Each row is a point. Each copy is the shape, with its points in the same order, turned, moved and blurred by noise. Is it also mirrored, or only turned?

Shape (6 x 2)
[[-0.45  0.42]
 [-0.40  0.05]
 [ 0.10 -0.34]
 [ 0.08  0.47]
 [ 0.42 -0.03]
 [ 0.35 -0.46]]
Copy 1 (6 x 2)
[[-0.49  0.12]
 [-0.25 -0.17]
 [ 0.38 -0.28]
 [-0.03  0.42]
 [ 0.50  0.18]
 [ 0.65 -0.24]]
Copy 1 is: only turned
Copy 2 (6 x 2)
[[-0.32 -0.27]
 [-0.20  0.10]
 [ 0.31  0.36]
 [ 0.22 -0.48]
 [ 0.59  0.01]
 [ 0.60  0.47]]
Copy 2 is: mirrored
Copy 3 (6 x 2)
[[-0.44  0.21]
 [-0.31 -0.20]
 [ 0.29 -0.36]
 [ 0.05  0.42]
 [ 0.52  0.01]
 [ 0.62 -0.38]]
Copy 3 is: only turned
Copy 4 (6 x 2)
[[-0.15  0.51]
 [-0.25  0.20]
 [-0.06 -0.47]
 [ 0.36  0.30]
 [ 0.40 -0.31]
 [ 0.08 -0.63]]
Copy 4 is: only turned

Shape (8 x 4)
[[ 0.09 -0.50  0.25  0.16]
 [-0.19  0.50 -0.52  0.07]
 [-0.43  0.25  0.71  0.30]
 [ 0.54 -0.49 -0.11 -0.08]
 [ 0.23 -0.32 -0.30  0.04]
 [-0.33  0.10 -0.67 -0.32]
 [-0.08  0.08 -0.27 -0.36]
 [ 0.00  0.65  0.03  0.23]]
Copy 1 (8 x 4)
[[-0.05 -0.38  0.04  0.38]
 [ 0.04  0.37 -0.64 -0.33]
 [-0.69  0.46  0.38  0.24]
 [ 0.50 -0.56 -0.07  0.19]
 [ 0.26 -0.37 -0.39  0.08]
 [-0.11 -0.08 -0.63 -0.69]
 [ 0.13 -0.03 -0.25 -0.42]
 [ 0.04  0.67 -0.20  0.01]]
Copy 1 is: only turned
Copy 2 (8 x 4)
[[-0.16 -0.37  0.61 -0.10]
 [-0.07  0.36 -0.42  0.23]
 [-0.30  0.64  0.75  0.12]
 [ 0.06 -0.59  0.15 -0.45]
 [-0.02 -0.48 -0.07 -0.10]
 [ 0.34  0.02 -0.42  0.36]
 [ 0.34  0.01 -0.12  0.02]
 [-0.38  0.61 -0.07 -0.11]]
Copy 2 is: mirrored
Copy 3 (8 x 4)
[[-0.18 -0.47  0.48  0.15]
 [-0.08  0.47 -0.41  0.20]
 [-0.54  0.40  0.85  0.19]
 [-0.21 -0.75 -0.05 -0.03]
 [ 0.00 -0.44 -0.10  0.10]
 [ 0.42  0.27 -0.33 -0.17]
 [ 0.01  0.09 -0.11 -0.26]
 [-0.59  0.46 -0.10  0.25]]
Copy 3 is: mirrored

Shape (11 x 6)
[[ 0.11  0.10  0.10 -0.17  0.11 -0.26]
 [-0.57  0.02  0.01  0.56  0.15 -0.21]
 [ 0.41  0.15 -0.37 -0.27  0.13 -0.13]
 [ 0.01 -0.33  0.02 -0.06  0.15  0.08]
 [ 0.34  0.02 -1.08 -0.26  0.04  0.39]
 [ 0.16  0.18  0.13 -0.18  0.07  0.06]
 [ 0.51 -0.06 -0.18 -0.09 -0.45  0.01]
 [-1.77  0.01 -0.22 -0.04 -0.12 -0.20]
 [-0.41 -0.31 -0.10 -0.28  0.05  0.13]
 [ 0.53  0.22  0.01 -0.11  0.11  0.22]
 [ 0.33 -0.19 -0.16 -0.18  0.13 -0.31]]
Copy 1 (11 x 6)
[[ 0.34  0.12  0.11  0.01  0.27 -0.34]
 [-0.59  0.08  0.01  0.34  0.03 -0.34]
 [ 0.65  0.25 -0.25  0.06  0.08 -0.09]
 [ 0.11 -0.25 -0.11 -0.06  0.25  0.00]
 [ 0.57  0.30 -0.82 -0.07 -0.30  0.49]
 [ 0.36  0.14  0.20 -0.07  0.20 -0.02]
 [ 0.67 -0.16  0.04 -0.08 -0.38 -0.08]
 [-1.36  0.48 -0.32 -0.64  0.00 -0.57]
 [-0.14 -0.07 -0.25 -0.42  0.22 -0.06]
 [ 0.64  0.12  0.19  0.12  0.12  0.22]
 [ 0.53 -0.08 -0.24  0.09  0.19 -0.31]]
Copy 1 is: only turned
Copy 2 (11 x 6)
[[ 0.00 -0.15  0.13 -0.19  0.15 -0.15]
 [-0.80 -0.03 -0.09  0.05  0.36  0.17]
 [ 0.28 -0.13 -0.26 -0.05 -0.02 -0.38]
 [-0.09 -0.48 -0.16 -0.30  0.17  0.14]
 [ 0.25 -0.27 -1.14 -0.06 -0.29 -0.33]
 [ 0.17  0.01 -0.04 -0.22  0.02  0.05]
 [ 0.17 -0.41 -0.10  0.08 -0.53 -0.05]
 [-1.66  0.26 -0.36 -0.93  0.16  0.11]
 [-0.38 -0.37 -0.27 -0.61  0.05  0.15]
 [ 0.49 -0.06 -0.18  0.01  0.00  0.07]
 [ 0.14 -0.45 -0.04 -0.14  0.09 -0.34]]
Copy 2 is: only turned

Shape (15 x 9)
[[-0.62 -0.05  0.11  0.23 -0.01  0.68  0.61  0.21  0.24]
 [ 0.16  0.30  0.22  0.17  0.55 -0.11  0.31 -0.42 -0.17]
 [-0.20  0.09  0.07  0.18 -0.18 -0.30  0.30  0.27 -0.28]
 [ 0.06  0.01  0.26 -0.32  0.01  0.02 -0.70  0.35 -0.06]
 [-0.22  0.26 -0.13  0.24 -0.18  0.08  0.08 -0.40  0.12]
 [-0.02 -0.05 -0.29  0.16 -0.06  0.00  0.08  0.23 -0.47]
 [-0.32 -0.01  0.03  0.18 -0.17 -0.28  0.64  0.12  0.56]
 [-0.69  0.02  0.11  0.24  0.26 -0.02 -0.28 -0.31 -0.29]
 [ 0.08  0.24 -0.14 -2.36  0.00  0.14  0.13  0.21 -0.49]
 [ 0.11  0.19  0.13  0.25 -0.15  0.02  0.39 -0.09 -0.39]
 [-0.01  0.11  0.00  0.13  0.61 -0.18  0.37 -0.09 -0.50]
 [ 0.03  0.00 -0.11  0.21  0.38 -0.37  0.23 -0.17  0.40]
 [ 0.01 -0.19 -0.14  0.19  0.05  0.10  0.66 -0.08  0.44]
 [-0.13  0.20 -0.51  0.13  0.13 -0.14 -0.64  0.06  0.04]
 [ 0.09 -0.69  0.11 -0.40 -0.12 -0.13 -0.36  0.00 -0.49]]
Copy 1 (15 x 9)
[[-0.47 -0.14 -0.26  0.55 -0.22  0.74  0.49 -0.13  0.10]
 [-0.15  0.26  0.06  0.40  0.18 -0.37  0.24 -0.70 -0.34]
 [-0.16  0.14 -0.03  0.56 -0.50 -0.23  0.19  0.14 -0.26]
 [-0.04  0.22  0.35 -0.15  0.11 -0.01 -0.43  0.46 -0.14]
 [-0.36  0.21 -0.18  0.38 -0.34 -0.04 -0.18 -0.48  0.17]
 [ 0.03  0.05 -0.38  0.35 -0.37 -0.08 -0.09  0.11 -0.44]
 [-0.32  0.03 -0.14  0.64 -0.35 -0.18  0.53 -0.01  0.54]
 [-0.76 -0.18  0.04  0.37 -0.09 -0.10 -0.36 -0.23 -0.37]
 [-0.20  0.58 -0.09 -1.94 -0.29 -0.18  0.72  0.46 -0.43]
 [ 0.08  0.25 -0.04  0.48 -0.44 -0.05  0.17 -0.35 -0.37]
 [-0.17  0.08 -0.17  0.40  0.09 -0.41  0.29 -0.34 -0.67]
 [-0.18  0.07 -0.19  0.50  0.19 -0.53  0.16 -0.25  0.29]
 [ 0.01 -0.13 -0.36  0.49 -0.13 -0.01  0.49 -0.31  0.42]
 [-0.34  0.26 -0.38  0.20  0.06 -0.30 -0.71  0.19 -0.02]
 [ 0.22 -0.48  0.19 -0.33 -0.32 -0.29 -0.29  0.22 -0.35]]
Copy 1 is: only turned
Copy 2 (15 x 9)
[[-0.32  0.16  0.48  0.22  0.05  0.55  0.54  0.21  0.43]
 [ 0.52 -0.05  0.48  0.40  0.42 -0.05  0.04 -0.53 -0.12]
 [ 0.03 -0.15  0.13  0.31 -0.16 -0.16  0.03  0.14 -0.14]
 [-0.22 -0.21  0.47 -0.30  0.39 -0.09 -0.77  0.19 -0.09]
 [ 0.09  0.12  0.06  0.27 -0.05  0.23 -0.19 -0.42  0.35]
 [ 0.05 -0.26 -0.15  0.11  0.16  0.16 -0.06  0.19 -0.29]
 [ 0.22 -0.05  0.31  0.27 -0.29 -0.19  0.30  0.18  0.71]
 [-0.44 -0.26  0.11  0.50  0.42  0.01 -0.21 -0.47  0.08]
 [-0.22  0.36  0.31 -1.91  0.47 -0.91  0.18 -0.25 -0.57]
 [ 0.27 -0.02  0.24  0.30 -0.14  0.18  0.02 -0.18 -0.30]
 [ 0.37 -0.19  0.26  0.36  0.53 -0.10  0.25 -0.22 -0.30]
 [ 0.58 -0.25  0.29  0.31  0.29 -0.19 -0.05 -0.14  0.55]
 [ 0.48 -0.16  0.34  0.06 -0.02  0.27  0.33  0.03  0.56]
 [ 0.05 -0.09 -0.28  0.09  0.54 -0.02 -0.72  0.04  0.27]
 [-0.15 -0.89  0.19 -0.46  0.15 -0.01 -0.42 -0.16 -0.30]]
Copy 2 is: only turned
Copy 3 (15 x 9)
[[-0.41  0.19  0.01  0.96 -0.23  0.72  0.28  0.14  0.16]
 [ 0.12  0.19  0.15  0.31  0.55  0.04  0.10 -0.34 -0.19]
 [-0.37 -0.04  0.07  0.36  0.00 -0.26  0.19  0.33 -0.13]
 [-0.29  0.13  0.30 -0.54 -0.16  0.07 -0.46  0.32  0.27]
 [-0.10  0.02 -0.19  0.53 -0.17 -0.14 -0.07 -0.34  0.18]
 [-0.29  0.07 -0.29  0.25 -0.04 -0.07 -0.16  0.26 -0.36]
 [-0.17 -0.22 -0.10  0.62  0.10 -0.08  0.51  0.30  0.56]
 [-0.77 -0.11  0.11  0.28  0.17  0.08 -0.33 -0.43 -0.01]
 [-0.21  0.55 -0.27 -1.78 -0.60  0.46  1.11  0.05 -0.11]
 [-0.03  0.06  0.07  0.42 -0.05 -0.12  0.15  0.03 -0.44]
 [-0.23  0.14 -0.09  0.22  0.66  0.06  0.20 -0.11 -0.38]
 [ 0.07 -0.11 -0.12  0.32  0.61 -0.07  0.05 -0.01  0.40]
 [ 0.21 -0.15 -0.27  0.59  0.18  0.32  0.29  0.14  0.29]
 [-0.36  0.29 -0.43 -0.02  0.14 -0.18 -0.61 -0.04  0.35]
 [-0.28 -0.58  0.00 -0.51 -0.14  0.18 -0.31  0.23 -0.31]]
Copy 3 is: only turned
Copy 4 (15 x 9)
[[-0.31  0.12  0.80  0.61  0.34  0.27 -0.09  0.49  0.26]
 [-0.14  0.41 -0.18  0.37  0.22 -0.03  0.25 -0.48  0.00]
 [ 0.02  0.28  0.23  0.30 -0.22 -0.44  0.08  0.26  0.02]
 [-0.19  0.12 -0.25 -0.48 -0.39  0.19  0.01  0.17  0.14]
 [-0.03  0.22  0.27  0.26  0.23 -0.14 -0.56 -0.27  0.09]
 [ 0.12  0.05  0.11  0.13 -0.04 -0.35  0.14  0.36 -0.25]
 [ 0.16  0.14  0.44  0.49  0.14 -0.30 -0.12  0.10  0.76]
 [-0.73 -0.07 -0.01  0.08  0.07 -0.30 -0.25 -0.08 -0.03]
 [ 0.24  0.69  0.59 -1.89  0.39 -0.01  1.02  0.10  0.24]
 [ 0.09  0.31  0.33  0.42 -0.14 -0.25  0.06 -0.21 -0.21]
 [-0.14  0.27 -0.22  0.42  0.31 -0.41  0.48 -0.07 -0.16]
 [ 0.14  0.01 -0.17  0.46  0.34 -0.15 -0.03 -0.11  0.45]
 [ 0.40  0.00  0.40  0.55  0.49 -0.03 -0.03  0.03  0.45]
 [ 0.01  0.18 -0.43 -0.17  0.08 -0.13 -0.59  0.22  0.05]
 [-0.08 -0.59  0.12 -0.48 -0.34 -0.18  0.30  0.04 -0.18]]
Copy 4 is: mirrored

Shape (16 x 12)
[[ 0.05 -0.39  0.42 -0.34 -0.25 -0.23  0.29 -0.20  0.29  0.12  0.61  0.08]
 [-0.19 -0.05  0.50 -0.14 -0.18 -0.16  0.17 -0.21 -0.04  0.24  0.18 -0.28]
 [-0.08 -0.33  0.51  0.48 -0.24 -0.12  0.01  0.62  0.13 -0.06 -0.09 -0.59]
 [ 0.47  0.17 -0.20 -0.33 -0.45 -0.35  0.55  0.33 -0.15 -0.45 -0.16 -0.06]
 [-0.22 -0.09  0.42  0.03 -0.36 -0.07 -0.19 -0.13  0.39 -0.69  0.00 -0.53]
 [ 0.01  0.07 -0.15  0.60  0.69 -0.40 -0.03 -0.15 -0.15 -0.56  0.20 -0.20]
 [-0.20 -0.26 -0.53  0.56 -0.31  0.07  0.68  0.09  0.21  0.16 -0.50 -0.59]
 [ 0.13 -0.22 -0.04  0.04  0.27  0.23  0.73  0.52  0.28  0.21 -0.60  0.21]
 [-0.18 -0.39 -0.49  0.29 -0.02  0.32  0.04  0.14 -0.64  0.10  0.04 -0.22]
 [ 0.19  0.38 -0.22  0.22  0.01 -0.30 -0.26 -0.02  0.39 -0.56 -0.33  0.41]
 [ 0.02  0.07 -0.40  0.12  0.41  0.28 -0.12  0.25  0.29 -0.34  0.07  0.36]
 [ 0.05  0.11 -0.01 -0.11  0.36 -0.18  0.36 -0.15 -0.02  0.35  0.21  0.08]
 [ 0.92 -0.46 -0.50  0.11  0.75 -0.16  0.04 -0.26 -0.66  0.15 -0.44 -0.32]
 [ 0.27  0.11 -0.36  0.00  0.36  0.49 -0.03  0.44  0.03  0.44  0.49  0.10]
 [ 0.12 -0.35  0.31  0.63  0.13  0.30 -0.20  0.54  0.02  0.42  0.38  0.04]
 [ 0.92  0.01  0.14 -0.01  0.47  0.67  0.17 -0.37 -0.17 -0.30 -0.05  0.44]]
Copy 1 (16 x 12)
[[-0.19 -0.21  0.43 -0.16 -0.54 -0.27  0.48  0.19  0.04  0.18  0.44  0.22]
 [-0.29  0.03  0.53 -0.09 -0.37 -0.21 -0.01  0.08 -0.26  0.05  0.17 -0.07]
 [-0.17 -0.33  0.42  0.36 -0.52 -0.31 -0.87  0.52 -0.40 -0.41  0.44  0.16]
 [ 0.49 -0.01 -0.12 -0.31 -0.21 -0.61 -0.09 -0.17 -0.41 -0.71  0.21  0.56]
 [-0.04  0.07  0.30 -0.07 -0.80 -0.22 -0.43  0.13  0.24 -0.69  0.35 -0.36]
 [ 0.27 -0.03 -0.11  0.76  0.33 -0.11 -0.09  0.35 -0.02 -0.60  0.35 -0.37]
 [-0.34 -0.73 -0.33  0.48 -0.37 -0.26 -0.71 -0.54 -0.62 -0.37  0.19  0.00]
 [-0.33 -0.85 -0.06  0.01  0.16 -0.04 -0.28  0.10 -0.37 -0.44 -0.17  0.79]
 [-0.01 -0.12 -0.63  0.38 -0.27  0.06 -0.37  0.29 -0.78  0.09  0.05 -0.07]
 [ 0.27  0.26 -0.17  0.35 -0.08 -0.01 -0.22 -0.10  0.55 -0.84 -0.07  0.45]
 [-0.08 -0.10 -0.53  0.13  0.13  0.40 -0.14  0.30  0.21 -0.47  0.20  0.34]
 [-0.27 -0.12  0.20  0.15  0.34 -0.13  0.17 -0.05 -0.17 -0.04  0.17  0.20]
 [ 0.90 -0.57 -0.24  0.41  0.66 -0.27 -0.32  0.17 -0.27  0.29 -0.41 -0.04]
 [-0.15 -0.11 -0.30 -0.05  0.36  0.47 -0.31  0.30 -0.24  0.27  0.55  0.48]
 [-0.21 -0.18  0.23  0.53 -0.19  0.36 -0.45  0.77 -0.19  0.23  0.51  0.54]
 [ 0.84 -0.45  0.14 -0.10  0.23  0.78  0.15  0.21 -0.04 -0.21 -0.17  0.30]]
Copy 1 is: mirrored
Copy 2 (16 x 12)
[[-0.02 -0.58  0.23 -0.33 -0.16 -0.21  0.25 -0.16  0.55  0.18  0.39  0.13]
 [-0.05 -0.02  0.19 -0.08 -0.14 -0.44  0.19 -0.20  0.19  0.30  0.23 -0.15]
 [-0.07 -0.31  0.24  0.21  0.23 -0.51  0.05  0.62  0.00  0.27 -0.23 -0.56]
 [ 0.63 -0.22 -0.16 -0.15 -0.18 -0.05  0.97  0.35 -0.13 -0.28  0.14 -0.12]
 [ 0.16 -0.22  0.24 -0.19 -0.13 -0.49 -0.12 -0.02  0.22 -0.48 -0.27 -0.57]
 [ 0.08 -0.25 -0.39  0.44  0.88 -0.37  0.31 -0.45  0.03 -0.45  0.00 -0.37]
 [-0.07 -0.17 -0.29  0.66 -0.28  0.08  0.80  0.12  0.23  0.36 -0.49 -0.83]
 [-0.16  0.01 -0.03  0.05  0.31  0.51  0.96  0.34  0.17  0.39 -0.51  0.00]
 [-0.29 -0.37 -0.68  0.25  0.03  0.13  0.25 -0.14 -0.54  0.32  0.05 -0.44]
 [ 0.63  0.07 -0.40  0.21  0.29  0.07  0.12  0.05  0.29 -0.60 -0.42  0.14]
 [-0.13 -0.09 -0.62  0.03  0.49  0.46  0.15  0.06  0.19 -0.38 -0.15  0.00]
 [-0.01  0.04 -0.21  0.03  0.29 -0.06  0.58 -0.33  0.33  0.28  0.31  0.10]
 [ 0.64 -0.35 -0.72 -0.14  0.88  0.14  0.72 -0.61 -0.45  0.75 -0.15 -0.44]
 [-0.24  0.01 -0.60 -0.07  0.45  0.56  0.19  0.21  0.19  0.34  0.56 -0.07]
 [-0.29 -0.37 -0.08  0.31  0.55  0.18 -0.29  0.40  0.06  0.53  0.22 -0.13]
 [ 0.50 -0.09  0.15 -0.32  0.64  0.94  0.27 -0.53 -0.17 -0.01  0.10 -0.02]]
Copy 2 is: only turned
Copy 3 (16 x 12)
[[ 0.12 -0.42  0.27  0.10 -0.14 -0.31  0.30 -0.34  0.11  0.06  0.52 -0.34]
 [-0.05  0.10  0.43  0.08 -0.02 -0.28  0.25 -0.35  0.05  0.08  0.11 -0.32]
 [-0.58 -0.05  0.70  0.45  0.15 -0.27  0.28  0.61 -0.03 -0.19 -0.06 -0.45]
 [ 0.22  0.10 -0.56  0.06  0.08 -0.32  0.30  0.40 -0.42 -0.44  0.07 -0.44]
 [-0.66  0.18  0.21  0.01 -0.01 -0.03  0.32 -0.02  0.39 -0.62  0.20 -0.61]
 [-0.44  0.13 -0.06  0.42  1.07 -0.55 -0.21 -0.11  0.35 -0.59  0.18  0.00]
 [-0.11  0.16 -0.33  0.81  0.50  0.11  0.59  0.57  0.21  0.33 -0.56 -0.39]
 [ 0.40 -0.17  0.05  0.00  0.64  0.24  0.37  0.61 -0.09  0.17 -0.42  0.17]
 [-0.46  0.13 -0.26  0.67  0.33  0.19 -0.23  0.13 -0.32  0.38  0.02  0.02]
 [ 0.03  0.35 -0.28 -0.10  0.15 -0.26 -0.23  0.37  0.66 -0.76 -0.05  0.21]
 [-0.17  0.06 -0.21 -0.16  0.58  0.11 -0.16  0.40  0.40 -0.23  0.34  0.49]
 [ 0.29  0.12 -0.05 -0.02  0.38 -0.42  0.14 -0.26  0.12  0.25  0.26  0.07]
 [ 0.25 -0.08 -0.34  0.25  0.99 -0.20 -1.08 -0.08 -0.20  0.08 -0.44 -0.40]
 [ 0.14  0.13  0.06  0.20  0.49  0.10 -0.26  0.39 -0.01  0.48  0.68  0.26]
 [-0.16 -0.14  0.77  0.51  0.29 -0.05 -0.26  0.35  0.08  0.23  0.38  0.20]
 [ 0.76  0.13  0.09  0.03  0.65  0.53 -0.62 -0.19 -0.12 -0.57  0.28  0.06]]
Copy 3 is: only turned

Shape (15 x 12)
[[-0.32  0.07 -0.14  0.24 -0.24 -0.48  0.33 -0.88 -0.88  0.53  0.40  0.07]
 [-0.68  0.37  0.34 -0.05 -0.24 -0.12 -0.23 -0.51 -0.71  0.13 -0.03  0.02]
 [ 0.18 -0.05  0.15 -0.11  0.04 -0.04  0.06 -0.12 -0.47  0.14 -0.41  0.52]
 [ 0.42 -0.75  0.04  0.09 -1.12 -0.06 -0.16  0.36 -0.29 -0.57 -0.13  0.30]
 [ 0.35  0.22 -0.09 -0.20 -0.54  0.56  0.34  0.26 -0.15 -0.42  0.18  0.22]
 [-0.37  0.22  0.09 -0.12 -0.25 -0.65  0.70 -0.33 -0.83  0.06  0.04  0.13]
 [-0.20  0.07  0.13  0.10  0.26  0.09  0.35  0.16  0.38 -0.60 -0.07 -0.16]
 [-0.41  0.39  0.26  0.07 -0.20 -0.04  0.39 -0.44 -0.31  0.16  0.11  0.32]
 [ 0.08  0.29 -0.25  0.56  0.13  0.25  0.21  0.08  0.28 -0.72 -0.04  0.27]
 [ 0.12 -0.23 -0.45 -0.57 -0.44 -0.08 -0.60  0.49 -0.32 -0.52 -0.06  0.02]
 [ 0.02 -0.28 -0.21 -0.26  0.01  0.55  0.31 -0.06  0.09 -0.45 -0.36 -0.11]
 [ 0.42 -0.08  0.20  0.07 -0.22  0.40 -0.37  0.73 -0.36 -0.57  0.19 -0.40]
 [ 0.41  0.28 -0.08  0.11 -0.17 -0.11  0.26 -0.18  0.53 -0.40 -0.48 -0.18]
 [ 0.01  0.06  0.14 -0.11  0.32 -0.04  0.16  0.09  0.78 -0.38  0.31 -0.09]
 [-0.21  0.13 -0.20  0.32 -0.01  0.06  0.20  0.42  0.54  0.05 -0.26 -0.13]]
Copy 1 (15 x 12)
[[ 0.44  0.05 -0.36 -0.39  0.80  0.36  0.62  0.10  0.58  0.06  0.41  0.26]
 [-0.39  0.09 -0.59 -0.32  0.45  0.52  0.32  0.11  0.28  0.38  0.19  0.23]
 [ 0.03  0.14  0.10 -0.55  0.00  0.17 -0.38 -0.17  0.13  0.04  0.27  0.59]
 [ 0.01 -0.18  0.10 -0.78 -0.42 -0.58  0.39 -0.84 -0.78  0.36  0.62  0.33]
 [-0.20 -0.25  0.03 -0.67 -0.22 -0.23  0.34 -0.17 -0.60 -0.55 -0.25  0.37]
 [ 0.04  0.03 -0.13 -0.64  0.56 -0.16  0.48  0.46  0.47  0.32  0.19  0.50]
 [-0.33  0.14  0.35 -0.11  0.14 -0.35 -0.19  0.26 -0.50 -0.01 -0.21 -0.27]
 [-0.26 -0.13  0.05 -0.53  0.46  0.35  0.30  0.09  0.24 -0.03 -0.09  0.19]
 [-0.47  0.41  0.71 -0.10  0.13 -0.25  0.06 -0.29 -0.43 -0.54 -0.01 -0.13]
 [-0.25  0.10 -0.30  0.17 -0.56 -0.43  0.31 -0.31 -0.78  0.19  0.37  0.81]
 [-0.14 -0.09 -0.11 -0.23  0.29 -0.48 -0.45 -0.16 -0.62 -0.25 -0.20  0.30]
 [-0.09  0.57 -0.27 -0.45 -0.63 -0.11  0.31 -0.16 -1.07 -0.05 -0.08  0.03]
 [-0.18 -0.11  0.13 -0.08 -0.17 -0.65 -0.20 -0.22  0.05 -0.39 -0.09 -0.34]
 [-0.08 -0.22  0.45  0.23 -0.16 -0.10 -0.16  0.31 -0.52 -0.17 -0.10 -0.37]
 [-0.07  0.17  0.42  0.13 -0.02 -0.19 -0.04 -0.39 -0.19  0.09 -0.61 -0.08]]
Copy 1 is: only turned
Copy 2 (15 x 12)
[[-0.57  0.34 -0.52  0.09  0.39 -0.38  0.15  0.14  0.52  0.13 -0.76  0.63]
 [-0.32 -0.01 -0.02 -0.09  0.01 -0.48 -0.27 -0.25  0.40 -0.16 -1.02  0.10]
 [ 0.37  0.30 -0.02  0.44  0.09  0.13 -0.19 -0.04  0.41  0.12 -0.30  0.03]
 [ 0.63 -0.05 -0.46  0.38 -0.53  0.59 -0.11  0.02 -0.62 -0.46 -0.06  0.64]
 [ 0.38  0.21 -0.04 -0.04  0.08  0.67  0.39  0.23 -0.33 -0.55 -0.27 -0.37]
 [-0.15  0.15 -0.43 -0.17  0.01  0.08  0.14  0.04  0.91 -0.18 -0.53  0.58]
 [-0.23  0.03  0.27 -0.24 -0.10  0.20 -0.15 -0.05  0.19 -0.43  0.61 -0.36]
 [-0.37  0.14 -0.08  0.02  0.28  0.15  0.22 -0.29  0.41 -0.08 -0.58  0.17]
 [-0.41  0.72  0.30  0.08 -0.01  0.55 -0.19 -0.07  0.04 -0.49  0.52 -0.32]
 [ 0.66  0.26 -0.21 -0.28 -0.67  0.10 -0.44  0.44 -0.42 -0.27 -0.17 -0.16]
 [ 0.18 -0.10 -0.08  0.03  0.33  0.45 -0.37  0.40 -0.02 -0.25  0.36 -0.45]
 [ 0.39  0.12  0.24  0.42 -0.65  0.03  0.04  0.42 -0.37 -1.06  0.06 -0.26]
 [-0.30  0.22 -0.45  0.22  0.01  0.30 -0.17 -0.37  0.08 -0.44  0.56 -0.59]
 [-0.19  0.07  0.33 -0.29 -0.04 -0.06  0.22 -0.13 -0.13 -0.19  0.87 -0.47]
 [-0.61  0.01  0.11  0.24 -0.51  0.43  0.03  0.00  0.09 -0.01  0.37 -0.56]]
Copy 2 is: only turned
Copy 3 (15 x 12)
[[-0.38  0.47 -0.91  0.30  0.06  0.83 -0.26  0.31 -0.05  0.02  0.25  0.10]
 [-0.60  0.73 -0.59 -0.26  0.11  0.27  0.13 -0.09  0.11 -0.06 -0.24  0.19]
 [-0.54  0.21  0.02  0.43  0.01 -0.19 -0.09  0.45 -0.13 -0.27 -0.12 -0.07]
 [-0.99 -0.75  0.27  0.49 -0.16 -0.11  0.13 -0.69 -0.16 -0.11  0.60 -0.03]
 [-0.11 -0.33  0.59  0.15  0.06  0.17  0.42 -0.20 -0.44 -0.50  0.11  0.55]
 [-0.59  0.36 -0.56  0.05 -0.46  0.57  0.05  0.45 -0.40  0.33  0.16  0.32]
 [ 0.00 -0.06  0.52 -0.75 -0.31  0.06  0.42  0.19  0.06 -0.16  0.17 -0.31]
 [-0.30  0.48 -0.33  0.11 -0.10  0.55  0.24  0.20  0.05 -0.04 -0.24  0.13]
 [ 0.30 -0.40  0.21 -0.33 -0.41  0.18  0.26 -0.14 -0.06 -0.81 -0.07 -0.30]
 [-0.43 -0.49 -0.07 -0.08  0.26 -0.80  0.12 -0.63 -0.39 -0.11  0.60  0.21]
 [-0.15 -0.47  0.29 -0.39  0.43 -0.01  0.32  0.32 -0.33 -0.33  0.03 -0.12]
 [-0.49  0.07  0.72 -0.35  0.05 -0.43  0.09 -0.60 -0.24 -0.57  0.73  0.25]
 [ 0.14 -0.65  0.39 -0.41 -0.28  0.12 -0.25  0.08  0.06  0.00 -0.15 -0.08]
 [ 0.48 -0.17  0.49 -0.43  0.00 -0.02  0.50  0.14  0.49  0.06  0.47 -0.26]
 [ 0.32  0.00  0.47 -0.29 -0.15 -0.05  0.14 -0.29 -0.34 -0.01 -0.12 -0.59]]
Copy 3 is: mirrored
